Every row gives one point. Each copy is the shape, with its points in the same order, turned, moved and blurred by noise. Some copies are also mirrored. Which?
In the rows, 128 means zero.

Shape (7 x 2):
0: 107  46
1: 142  70
2:  99 131
3: 157 161
4: 190 146
5: 159 127
6:  81 147
Copy 1:
0: 110  43
1:  93  87
2: 162 109
3: 122 176
4:  96 174
5: 111 142
6: 197 119
Copy 1 is: mirrored
Copy 2, 7 rows:
0: 130  48
1: 166  73
2: 121 133
3: 178 166
4: 204 148
5: 183 133
6:  99 144
Copy 2 is: only turned
Copy 3 (7 x 2):
0: 165 211
1: 175 166
2:  96 161
3: 113  95
4: 146  82
5: 142 116
6:  75 160
Copy 3 is: mirrored

Shape:
0:  92 135 157
1: 133 143 183
2: 156 153  75
3: 119 150 163
4: 134 127 170
5: 110 148  26
6: 199 144 174
7: 155 110 130
8: 181 147 140
Copy 1 (9 x 3):
0: 123  96 158
1: 146 108 197
2: 190 152 103
3: 148 102 174
4: 140 124 185
5: 168 138  42
6: 193 157 212
7: 151 165 157
8: 189 154 172
Copy 1 is: mirrored
Copy 2:
0: 118  89  95
1:  88  60 117
2: 101 176 161
3:  78  89 100
4: 110  76 122
5: 120 224 127
6:  70  64 186
7: 121 113 166
8:  87 115 176
Copy 2 is: only turned

Shape:
0: 152 143 144
1: 191 100 170
2:  90 150 116
3: 110 122 112
4:  89 100 171
5:  58 151  50
6: 156 110 173
7: 196 113  84
Copy 1, 8 rows:
0: 122 101 157
1:  67  73 149
2: 166 151 134
3: 131 154 133
4: 127 119  80
5: 179 223 146
6:  94  82 127
7:  71 140 202
Copy 1 is: mirrored
Copy 2:
0: 123 109 105
1:  87 145  61
2: 177 108 141
3: 153 137 141
4: 187 154  87
5: 192 121 212
6: 120 135  69
7:  66 142 152
Copy 2 is: mirrored
Copy 3 (8 x 3):
0: 129 121 120
1:  69  91 138
2: 179 150 149
3: 146 155 162
4: 157  94 194
5: 207 213 173
6: 101  94 148
7:  71 173 122
Copy 3 is: only turned
Copy 4:
0: 181 112 140
1: 219  70 106
2: 116 147 139
3: 135 146 123
4: 107  84 107
5:  88 218 117
6: 182  82 117
7: 221 158  85
Copy 4 is: only turned

Shape:
0: 128 112 103 129
1: 104 130  83  97
2: 203  67 150 100
3: 150 103  90 236
4:  98 161 139  84
5: 126  80 143 155
6: 176  62 135 149
7: 158 143  78  90
Copy 1:
0: 112 139 143 116
1:  97 128 147  75
2: 189 144 201 139
3:  81 164 120 217
4: 134 137 108  57
5: 143 118 135 158
6: 156 134 179 173
7: 110 175 157  78
Copy 1 is: mirrored
Copy 2, 8 rows:
0:  82 153 115 141
1:  57 100 118 137
2: 125 185 161  67
3:  88 230  55 178
4: 112  73 128 151
5: 107 182 144 157
6: 110 215 139 114
7:  85 109  91  89
Copy 2 is: mirrored
Copy 3 (8 x 4):
0: 148 135 118  81
1: 168 105 113  74
2:  63 152 164  55
3: 184 231 137 132
4: 133  68 103 107
5: 104 180  98 104
6:  97 194 140  76
7: 157  96 174  72
Copy 3 is: mirrored

Shape (11 x 6):
0: 172  98  97 112 192 150
1: 124 124 135 215  64  99
2: 124 165 104 111 159 202
3: 105 101 127 173  60  88
4: 170 129  70 148 189 126
5: 129 138 132 134  82  99
6: 176  83  80 125 158 187
7: 146 151 141 193  49 112
8:  96 147  69 141 141 186
9:  90 138 126 132 207 207
10: 163 105  52 111 170 137
Copy 1, 11 rows:
0: 170 100  73 139 181 168
1: 108 136 195  39 105 148
2: 118 123  52 120 165  88
3: 137 148 207  59 150 135
4: 119 102  92 150 161 184
5: 148 164 168  97 128 123
6: 156 117  58  96 197 171
7: 120 166 166  46  93 140
8:  84 125  85 105 195 105
9: 118  56  60 120 184  79
10: 137 128  89 144 201 181
Copy 1 is: mirrored
Copy 2:
0:  78  77 128  79 125 122
1: 197 153 124 173 195 107
2:  60 135 147 130 117 158
3: 196 156  92 142 194 140
4:  83  96 110 106 132  85
5: 178 161 114 125 142 136
6:  65  88 143  69 175 124
7: 192 185 150 159 177 103
8:  53 149 109 144 160 151
9:  48  84 140 157 116 184
10:  72 105  95  67 152 111
Copy 2 is: only turned
